Each row is a point. Each copy is the shape, with its points in the same order, turned, moved and blurred by noise. Say if it was mirrored as well.

Shape, 5 rows:
[[ -6  14]
 [ 53  23]
 [-12   7]
 [ 15 -13]
 [-12   8]]
Copy 1:
[[ -6  13]
 [-59 -12]
 [  3  11]
 [ -6 -17]
 [  3  14]]
Copy 1 is: mirrored
Copy 2:
[[ -1   1]
 [ 60   0]
 [ -8  -5]
 [ 12 -29]
 [-12  -1]]
Copy 2 is: only turned

Shape (10 x 4):
[[ 26 -59  -3  15]
 [  8  41  22  15]
 [ 13  28  14  -6]
 [-18  12  -4 -16]
 [-13  23  -1   5]
 [-19  10   9   2]
 [ 44 -27  11  -3]
 [ -1   7   2  11]
 [-14  17 -19   3]
 [ 28  33   3  -4]]
Copy 1:
[[ 26 -60 -36   5]
 [ 33  25  30  18]
 [ 26  28  11   0]
 [-10  13  -4   8]
 [  4  15   9  26]
 [ -4   5  10  11]
 [ 48 -26 -23 -13]
 [ 12  -1   5  19]
 [  1  20  -9  28]
 [ 44  28   4  14]]
Copy 1 is: only turned
Copy 2 (10 x 4):
[[ 26 -54   7  22]
 [-17  40   5  25]
 [ -3  35  10  10]
 [-18   8  -8 -13]
 [-24  20 -14   8]
 [-27   7   3   4]
 [ 37  -8  25  17]
 [-13   9  -8  18]
 [-16  12 -27  -1]
 [ 15  40   0   8]]
Copy 2 is: only turned
Copy 3:
[[  9 -57   7  20]
 [  4  43  36  -1]
 [  9  28  19 -14]
 [-11  25 -17  -6]
 [ -6  33   2  10]
 [-20  22   3   6]
 [ 23 -32  21 -11]
 [ -2  15   8  13]
 [  0  28 -16  17]
 [ 28  28  17 -11]]
Copy 3 is: only turned
Copy 4:
[[  9 -30 -57 -10]
 [  1  50   9 -18]
 [  7  27  12 -28]
 [  0  -1  27  -4]
 [  4  21  18   3]
 [-11  11  12   0]
 [ 17  -8 -39 -40]
 [  4  15  -3  -1]
 [ 15   9  19  12]
 [ 26  31   8 -31]]
Copy 4 is: mirrored

Shape (9 x 6):
[[ 14 -11  17 -41 -14  25]
 [  6 -23   6 -20 -15 -27]
 [-11  17   7  13  36   6]
 [ -5  22   6  12  35 -28]
 [-26 -28  22  -4  45   7]
 [ 21  -6  45   4  -2 -27]
 [ 26   0   9  25 -12 -15]
 [-20 -20  29   5 -11   1]
 [  0  14 -22  -8  -7  28]]
Copy 1, 9 rows:
[[ 20  -6  -3 -42  21  11]
 [-10 -19  39 -31   5  -8]
 [-15  20   4  31  13  -8]
 [-24  29  32  23  -2 -12]
 [-17   4   8  11  52 -33]
 [  0  10  23 -25 -16 -43]
 [  3 -13  20  -1 -33 -18]
 [-26 -17  -4 -19  10 -25]
 [  1 -10  -5   6   5  35]]
Copy 1 is: mirrored
Copy 2, 9 rows:
[[ 30   3  15 -37  -9  13]
 [ 37 -36  -5 -17  -3 -19]
 [-14  11  -8  20  26  -9]
 [  7   2 -20  21  35 -28]
 [-29  -8  19 -18  25 -27]
 [ 46 -23  23  11  28 -18]
 [ 32 -31  -5  27  13   8]
 [  6 -16  24   5  -9 -21]
 [  1   7 -26  -1 -15  23]]
Copy 2 is: only turned
Copy 3:
[[  5   5  20 -34 -36  31]
 [-16   1  -4 -40 -10 -15]
 [ -6  17  -5   2  32  29]
 [ -3  33 -19 -11  40   4]
 [-39 -11  13 -21  33  34]
 [-19  28  29 -12  -2 -22]
 [  3   9   5   5   1 -21]
 [-39  -2   2  -6 -10   4]
 [ 24  -6 -20  -4 -11  33]]
Copy 3 is: only turned
Copy 4:
[[ -6   8   9 -46 -15  26]
 [ 21 -20 -11 -17   2  -6]
 [-33  22   5   5   4 -41]
 [ -4  18   2   2  16 -60]
 [-50 -25  27 -20  10 -32]
 [ 32 -14  33 -10  -9 -26]
 [ 26   9  12  23  -2 -10]
 [ -7 -26  15   1 -26 -10]
 [-26  27 -18  -3  -4  13]]
Copy 4 is: only turned
